Each row is a point. Any point is a mix of the corners, with weights that add up to 1. It lies inside the corners' shape when no weight is negative. Is each point inside? If not, which corners have a negative weight?

Corners:
(1): [-25  23 -52]
(2): [12 47 -7]
(3): [  7 -60 -18]
(4): [17 -4 42]
Points:
[ -7 -16 -14] => outside (2)
[15 -3 35] => inside
[  6  30 -13] => inside
[-12 -15 -44] => outside (4)
[10  9  4] => inside
[ -9 -11 -45] => outside (4)
[ -6 -32 -19] => outside (2)

Corners:
(1): [ 38  59  -9  -4 -37 -19 -15   5  15  28 -17]
(2): [ 35  10  -6 -17  -9  12  -3   9  60  28 -34]
(3): [-50   5 -28   5  45 -17 -16  -8 -32  -5  23]
(4): [-28 -32 -32   9   6 -29 -16  -9 -27  45   7]
(5): [ 34  18  12  34 -34  35  -1  -1  23  19 -32]
(6): [ 54   6  32  -6 -22  -1 -38  -1  24  22  -1]
(7): [ -9   7 -31  10 -21  -8 -46  34  17 -16 -21]
(8): [-41 -20 -15 -23   3 -48  -6 -22 -41 -12  -2]
(9): [ 34  13  43  17 -15  -4 -10  44  28  33 -33]
(10): [ 31   6  -2  23 -26 -19   9   9  49   2  10]
(11): [-48 -20 -36 -23  -2  -9   0  24 -33  -7  33]
(12): [  4 -21 -50 -13  33 -25  -2   7 -45  -3   3]
Points:
[ 40  27   0   0 -16   5 -15  -6  39   5 -31] => outside (4, 9, 11)
[ -6  -1 -24  -3   0 -13  -9  -3  -8   3   2] => outside (9)
[  3  -5 -10   3  -4 -11  -8   7  10   9   1] => outside (1)
[ 14  -1 -11  10  -8  -7 -18   7  -1  23  -1] => outside (2, 8)
[ 11   7 -18  -3  -5 -13 -12   2  -1   9  -1] => outside (9)
[ 18   7  -1   8 -10 -12 -14   4  14  22 -19] => outside (11)
[ 17  17  -7   4 -19 -18  -6   5  15  11  -4] => inside
[ 23   8  20  10 -12  -6 -11  26  20  24 -20] => inside
[  6   6  -6   7 -10  -7 -23  16  10   6 -11] => inside

Corners:
(1): [-21 -24  43 -11 -37  12  28  26 -13   4  15 -19  -4   9 -29   8  34   8
  -4 -19]
(2): [  6  -7 -18 -22  16  38 -16  -8  38  20  -1  41 -14  -3 -33 -11  16   3
 -22  -9]
(3): [-11  19   8  -4  -4  -3  31 -21   7 -13  10 -28  22  13  49 -23 -19 -43
   5  18]
(4): [ 42 -26 -30 -22  10  18   6 -17 -36  19  15   8 -20 -21  -5  -1   8  19
  -5 -24]
(5): [-27  48   7  10  24   1  10  10 -14  11  -1 -24  -8   8  16 -28  -2 -32
  -7   9]
(6): [-27 -20  30 -12 -14 -39  10 -20  12  21  25  -8  23  17 -38 -14  37  27
  32 -29]
(7): [  7   1 -46  -3   4  21  -1 -28   2  -7   0  -6 -18 -17 -31  17 -13  26
  -1  12]
(8): [ -2  16 -18 -15  43  -9  32 -14  -3 -16 -41 -18  18  22  -4 -25 -21 -30
 -10   6]
(9): [  5 -17 -41  15  10  28 -16 -13 -14   6 -35  20  -6   1  -3   8  14   7
   3   3]
(10): [-35  21  -8 -22 -10 -14  34  -3   9  32 -24  -9   3 -13  23 -11 -15 -22
 -18 -11]
(11): [  9  -9 -15   9  18  20  12 -13 -29   9  10  36   2 -33 -29  13  -6 -40
   0  -7]
(12): [ -9  28  20  -7  12 -32  36 -21  -2  13  -8  17  -4  35  16   6 -16 -10
 -19  24]
(13): [-30 -14  -2  12  -5 -12  30   5   6   9  39 -18  29   4 -16  -8  59  30
 -20  -9]
(14): [-49 -31  27 -13   9  -6  11  30  15  -6  20  -9 -24 -23  -2  15  38   6
   3  -1]
(15): [  0 -17 -32  -1  41  55   6 -45  -5  39 -10  -7 -23 -13 -20   0  16 -14
 -19   4]
(16): [  4 -28  43  19  -8   1  31 -13  10  10  11   1  -5 -23 -24 -27  31  42
  -2 -35]
(17): [  0  15 -34   4  26  38  35 -21  -6  18  -2  26 -22   6   4  15  -7 -13
   5 -37]
(18): [-45 -26  26  -1 -24 -14   3 -23  -7 -20  19  -2  -1   7 -20 -19  35  25
 -23 -44]
(19): [-36   2 -10  -6  -3 -15  45  -3  -1  15  -9  11 -19  26   2 -51 -32 -36
   2  13]
(20): [ 35 -14 -35  25   6  -4   1 -21   5  11   7   7 -32  -1 -28  18  18 -23
  -9 -19]
(21): [-41 -57  43  12 -10 -15   3  29  11  25  41 -23  22   5 -18  -2  -3  24
 -11 -29]
Points:
[-18  -9   7  -3   2  -6  15  -6   2  10   7  -4   0   1 -12  -7  17   4
   2 -11] => inside
[-13 -17  14  -1  -1   1  18   5   2  27  21   6 -12  -7  -7  -1   4 -13
   2 -13] => outside (7, 8, 9, 13, 18)
[-18 -23   5  -1  -5   2   3  -9   1  11  22 -10 -11   5 -15  -5  25  10
 -10  -1] => outside (8, 10, 11, 16, 17)
[ 29  26 -44  -2  15  14  47 -60  13  20 -20  29  -2  19 -23   3 -15 -22
  -4   2] => outside (4, 5, 9, 14, 18, 21)
[-15   3   1  -4  -6  -6  30 -18 -12  18  20  -8  -2   7  -2  -5  -7 -13
  -6 -10] => outside (2, 8, 9, 14, 16)

Corners:
(1): [ 12   1  -6 -15  16   7   4 -13  -1 -13  -5  26  10   8   4  -5   1  -9
  10  -7]
(2): [ 20  -9  12  12  -7  -7   5  -7 -10   6 -13  -5 -36 -13  -1  -6  16  -6
  -8  12]
(3): [  5  14   4   5  -9  13  10  -5 -12  -4 -11   4  -2   8  -1  -1 -21   1
 -17 -39]
(4): [ -7  -4   7  -2   3  11  10   4  -7 -17 -15  -5  13   4 -18 -12  11 -21
  -8  15]
(5): [ 18  -8  -5  15  12 -13 -19  -3   0  10  31 -12  -6  -7   2   6  -1   2
  12 -40]
(6): [-17  -1 -19  13 -10   7 -18  14  -2  -4  26   2  -4  16 -11   5   7  -3
   6   9]
(7): [-25   7  -5  -9   3  -2  10   3  -3 -11 -12  16   1   6 -18   2  -1  -5
   0 -12]
(8): [-26  -7 -26  15 -16  -1   9   3  14  17  16   9  16  12  -2   1  -9  -4
  14   9]
(9): [  8  -1  -3  17  -6 -27  -3  -8 -17  29   9  -7   3   2   3   2 -12  -1
 -21 -10]
(10): [  6   1   9 -37  -3  11  17   6  -7  -4  -7  -9  16   3   6  -6 -12   7
 -10  -4]
(11): [  5 -13 -15 -15  29  13   1  -2  60 -21  22  -1 -14   9  -3  -2   6 -48
   1   2]
(12): [ -1   6  -9  -1  39  14   5 -12  -7  11 -13  -4 -10  -6 -16 -11 -15 -10
  30  14]
(13): [-35  -5  -5   7 -15   0  -4   4 -13  21   7  -3   2  19  -2  -2  34  -8
  11   8]
(14): [ 11   0  -3 -11  -7  -1  12   2   0   0 -11  -2   2   8 -18 -10  -1 -27
   3  -5]
(15): [ 12  -2  12  -6 -12  10   4  10   5  -4  -9  17  17  11 -16   2 -16  -1
  -9  -2]
(16): [-17  -2   1  -1 -18   7  -3   8 -12 -21 -14  -7  14  12 -10  25   7 -10
   1  10]
(17): [ -7  -2  -6  10  -8  11 -14 -16   6  10   7   3  -5 -27   4  -5  -5  -2
   3 -30]
(18): [-16  38 -18   8 -14   6  10   6  16 -20 -10   0  17  12  -9  -4   7   3
  -1  13]
(19): [  8  -4   0   1  -4  -5  -7  -5   0 -13 -18 -13  -9  18  -6  -8  -5   6
   7   6]
(20): [-12  35  14   0 -11  -6   5   8   1 -22 -21  -4  16  14   0  -4  -2  -8
   9  14]
(21): [ 15  -4   0 -29  -5  -9  12 -26   6  -7  33  -6  14  14 -10   2  -6  10
 -10 -18]
Points:
[-9 -2 -1 -6 -5  8  2 -1 -4 -1  3  5  9  0 -9  2  1 -4  8 -1] => outside (3, 9, 11, 18, 19)
[-3  3 -3  4 -2 -1  3 -3  3  0  3 -3  4  3 -9  2 -1 -9  0 -6] => outside (1, 6, 10, 19)

Corners:
(1): [ -5  -9   3  -9  -2  -2  -3  -3  14   1   1   6   4 -11 -19 -14  -8  -7
   5  12]
(2): [  7 -11  54  -2   7   8 -12   6  15   0 -15  -5  -1  -6  31 -13  13   9
   1 -13]
(3): [  6   1 -14 -15  13   6 -10  20   0  12  15  15 -12 -12  -3   6  15 -11
  -8  13]
(4): [ -2 -15 -15  -2  -9  11 -10  22  11  -3  10  11  -5 -12  -9   3   5  -6
   3   9]
(5): [ -3 -13  -8 -16 -16 -47  -8   4   1  10  -2  11  -9 -15   1  -8  13  16
  -1 -49]
(6): [ 25   3  -4  -6   8  21   3 -29   4   1  -4 -14   1  19  23   2 -28 -18
   7   2]
(7): [-33 -13  -7   2   8   5  -9 -16  12  21 -12  14   5  -7   9   1  19  11
 -15   1]
(8): [ -5  -6  -1   9   3  15  -3  -5  12   8   5   6   8   5   1 -27   9  -5
 -14   1]
(9): [  3   3   4  12  11  20  23   6  -7  -4  -5  14   8  13  23  -3  -3   2
  12 -11]
(10): [ -3   0   0  41  14 -14  -3   4   5  10 -17   6   2  27   7  -4  -2  -6
   1  -1]
(11): [ 12   6  -9 -12   6   7 -16  15   0  -1   0  13 -12  34  -1  -3  -7  -9
   7   7]
(12): [  6  -4  13   8  14   1 -11 -14 -16   0   1  12 -57  -2  41   0 -35  -2
  22 -13]
(13): [ 22  37   3 -14   3   4  -3  10 -21   6 -22 -40  -7  -4  -1  -7 -18   1
   7  -3]
(14): [ 14  19   5   1 -11  13   0  -6  13   4   1   3 -21  11 -19   5   3 -15
   7  10]
(15): [  6   9  -7  -9  -9 -15 -14   2   0  35  13  10   3  18  -1   2 -12  15
   1  11]
(16): [ 10  45  14  -6 -18  -3 -12  -8 -54   4 -13  -7   9  13  -2   5   4  -1
 -27   3]
(17): [ 17 -14  -2   3   3  -1  -7 -60   7  27 -26 -24  11 -16   0  -3  10  29
   7   4]
(18): [ -6   0   9  -2   0   7 -14 -16  -4   2   6   1   9  20   9  -6  10 -10
   9   7]
(19): [ 15   4  -5 -20 -14  -3  -9  15  11  26 -19   0   6 -17 -14 -13  15 -19
   7  -5]
(20): [ 15  25  17  17   4  11 -20  -4   0  -9   4  19   6   8   9  -2  -5 -10
   3   4]
(21): [-19 -18 -13   0   7  11  -6  -8   2  23  16  16   6  -6 -11   7  -4  -8
  -5 -12]
Points:
[ 7  5  0  0  2  4 -7 -2 -1  8 -1  5 -4  4  5 -1  1 -4  1 -1] => outside (1)
[  2   1  -3  -6  -6  -6 -10   2   4  11  -2   2   2  -2  -8  -4   7  -1
  -3  -5] => outside (9, 12)
[11  7  2 -2 -1 -1 -8  0 -1  8 -1  3 -5  9  3 -3 -4 -2  3  1] => outside (7, 21)
[ 11   2   5  -4  -3  -2 -10  -3   6  12  -7  -2   1  -4  -5  -5   5   0
  -2  -1] => outside (7, 9, 12, 18)
[ 7  7  3  1  1  8 -5 -4  0  9 -2  3 -2  7  2 -2 -3 -4  3  5] => outside (5)
[10  2  2  2  2  0 -7 -3  1 10 -4  2 -3  2  2 -3 -2  0  3 -1] => outside (7, 18)
[ -3  -6  13   1   0  12  -8 -15   1  11  -5   3  11  -6  12  -8   3   1
  -4   4] => outside (3, 5, 10, 11, 13, 14)
[ 4 -5 -2 -1  3  2  2 -6  4 14 -7 -1 -2 -2 10  0  0  0  9 -8] => outside (1, 8, 11, 16, 20)
[ 1  2  4 -1 -1 -3 -7 -5 -3 11 -4  2 -1 -4  1 -4  3  3  0 -3] => outside (6, 11)

Corners:
(1): [-18  26 -25  16  15  -9  -6  -7  39 -17  17  -7 -30  -5   6   1  23 -13
 -13   9]
(2): [  9  19  19  42  -5 -20  19 -26  44 -17  -9  18  -3  12  -5  -7 -28 -31
 -14  27]
(3): [ 25 -10  -7 -20  26  -7 -41  -8  11   1 -25 -36  -7  -2  22  23  -2   9
 -15  39]
(4): [-21   5  14   4   3  17 -24  -1   0  -7  12 -32  22  12 -23  14  19 -10
   5 -11]
(5): [  9   3 -12  -5   4   2 -24  -2 -17 -40   8 -10   1  14  12  -1 -28 -12
 -29  16]
(6): [ 28  -3  16 -21   6 -10 -16  21  -1   8  16 -12  32  21   1 -12  -7  10
  13   4]
(7): [ 56   5  17  37 -32 -14 -10   6  12  20 -20   4 -15  -1 -10  -8 -11  -4
  -3   2]
(8): [ -7  21 -15 -60 -17  19   9  20  19  27   6   2   6  -3   4  13  21  21
   4  -6]
(9): [ 34  -4   7   6 -20 -18 -20 -23  -4 -32   1  17  41   4 -12 -31 -30  -9
  18  -2]
(10): [-20 -19   4 -17  27  17  13  -5 -35  14  -4   6   6 -35  19 -48 -11 -10
  12 -13]
(11): [ 23 -17  -6 -20 -20 -10  19  19  51  10  11 -44 -32   0 -14   3  39  -1
 -19 -28]
(12): [ -3  -2 -10 -19  -6 -11  -5  -4  24   1  -6  42  15  11  22 -15 -13 -12
   4 -17]
(13): [-37   3 -13   8  -1   5  14   1  -2 -19  35  12  16   6  24  17  11 -15
  17 -25]
(14): [ 10  25 -20   7 -11 -59 -27  -5  -3  11  27  11  14 -12 -51  12 -29   5
  27  13]
(15): [ 11  -3 -10  10   5 -30  -5 -23   3 -25 -22 -33 -17   7 -16 -42  -5 -36
  27 -11]
(16): [  7  35 -10 -29  14   4 -21  -9  16  20   0 -31   9  -5 -16  24  -7   7
  28 -12]
(17): [ 11 -25  11  28   3  -8   0  11  -4 -20  -8 -18   0  -1 -39 -23 -16  -2
  31 -19]
(18): [  0   9 -21  10 -16  -2   4 -16  32  28 -10  -1  13  18  12 -23   5   7
  -5 -14]
(19): [-16  26  -2 -16   4   6 -32 -14  -4  11  25 -10 -20  -4  -7  11  -7  29
   7  25]
(20): [ -8  -1  39  22 -30 -47   7  15  10 -42 -12   0   2  -7  -5 -28 -10 -11
 -32 -15]
(21): [ 28  -3   5  -6  24   1  -8 -21 -47  27 -37  30  -4 -12  -6 -15 -12  27
   2   5]
Points:
[ 10   2   2  -5   4  -5  -9  -6  -5   4  -4   1   6   0  -3 -11  -7   4
   6   0] => inside
[ 19   6 -14 -19  -2 -28 -18  -4   3   3  -7   0   1   0 -14 -13 -11  14
   6   0] => outside (2, 4, 7, 10, 13)
[ -5   8   4  10   2   0   1  -8   7 -11   1   6   5   4   0 -14  -7 -11
   5  -3] => outside (3, 11, 14)
[  5   0  -5  -7   1  -5  -7   3   9   5   1 -13  -5  -1  -1  -3   5   1
  -1  -5] => outside (2, 9)
[-3  6 -7 -3  5 -8 -9 -7 11 -5  2 -8  0  2 -1 -4  0 -4  1  1] => outside (7)
[-2  7 -7 -8  4 -8 -9 -4  9 -3  5 -7  4  2 -3 -3 -1 -1  3  0] => outside (7)

Corners:
(1): [ -9  10  -2  12   6 -24 -38   0  -1 -11  -7  -8 -20 -19 -16  -3  -5   5
 -14  -2]
(2): [ 12  -5  15   4  -4  -2 -25   3   7  41 -23  14  18  -5   2 -21   1  -5
  19  -5]
(3): [ -4 -10  21  -8 -11  -4   1  15  47   4   1   9  -1  -5 -34  26 -21   4
  37  -7]
(4): [ 21  12  -1   7   8 -14 -10 -10   5   2  -5  20  34  -1 -26  -3  14  10
  -3  -5]
(5): [ 28  11  12 -12   6   9   2 -20   8  -1  -6   8  14 -13 -13  -1 -37  31
  17 -14]
(6): [  4  34  18  32  19   7  -6  -3 -31 -41   1 -19 -15  10  -4   5  -8 -10
 -22  -2]
(7): [-29  22   1  12  -1   5  -6 -16   5   1 -24   7  10  -7   8   1  22  -9
  16  29]
(8): [-20  -1   8  -5 -19  37   8 -23  -1  -3   1  17  -9  15   6  -9  -6  10
   0 -13]
(9): [  0  22  -1   7  -3  -6  28  -1  14   4 -20  33  19  14  -5 -19 -13  -9
   7   3]
(10): [-11   7 -13  12   2 -12  -7 -18  36 -22   3  14 -14  27 -10  30 -11 -19
 -16  14]
(11): [  3  -2   0 -21 -29   2 -22 -12  -8   2  -6   5  13 -27 -20   5  18  -9
 -13  10]
(12): [-23  33  16  30  16   4  -1 -60  -5 -26 -20 -22  -3  -6 -13  36  -9  21
 -26  -5]
(13): [ -3  27 -21  14 -12  -8 -17  22  -1   9   2  11  24  10  -7 -22  -3 -21
  -6  -6]
(14): [ 12   3   5 -10  29  -2   2  11  26  12 -20  -4  -1  -7 -21 -28 -16   0
  32 -24]
(15): [  0  -2  14  23  -6  13  26 -29  29 -20  13  -2 -23  22  -1  -4 -15  22
  -6  -8]
(16): [ -9  36 -26  18 -15  -2  -1   8  20 -16  11  37 -21   5   3  37   6 -17
 -12  -8]
(17): [ 13  -7   8   2  -7  -6 -10  24  35  -1  -5   4  10   4 -21   8 -22  23
  -5  -7]
(18): [-17   0   1  20 -15   9   4   9   6 -36  -5  16  17  13  12  25  10 -13
  13 -10]
(19): [ -7 -11 -16  36  36   8  23  -9  19 -13  12   6  -9   4 -22   0 -13  -7
  -2   5]
(20): [-18  -4  -8  -1  12  -3 -11   3   0  -1  18  10  -5 -14  11   7  26 -17
  -6  23]
(21): [ 14 -25 -10 -15  -4  -6   9  15  13   7  18  14 -16  12 -13  -1   2   3
  13  16]
Points:
[  1   5   9   0  -5  -1 -11  -7  15   8 -14   9  13  -2  -7  -4  -6   5
   8  -3] => outside (6, 16, 19, 21)
[-6  8 -8 16  6  1  2 -3 13 -8  2 11 -3  2 -9  6 -3 -6 -1  1] => inside
[ -3  15   5  -2  -9   7  -1  -8   3   5 -14  17  13   3  -4  -2  -1  -5
  13  -1] => outside (1, 15, 17, 19, 20)
[ -9  18   2   7   1   1  -2 -13   9  -2  -8  10  -3   3  -3   2  -2  -2
   5   2] => outside (11, 17, 18, 19)
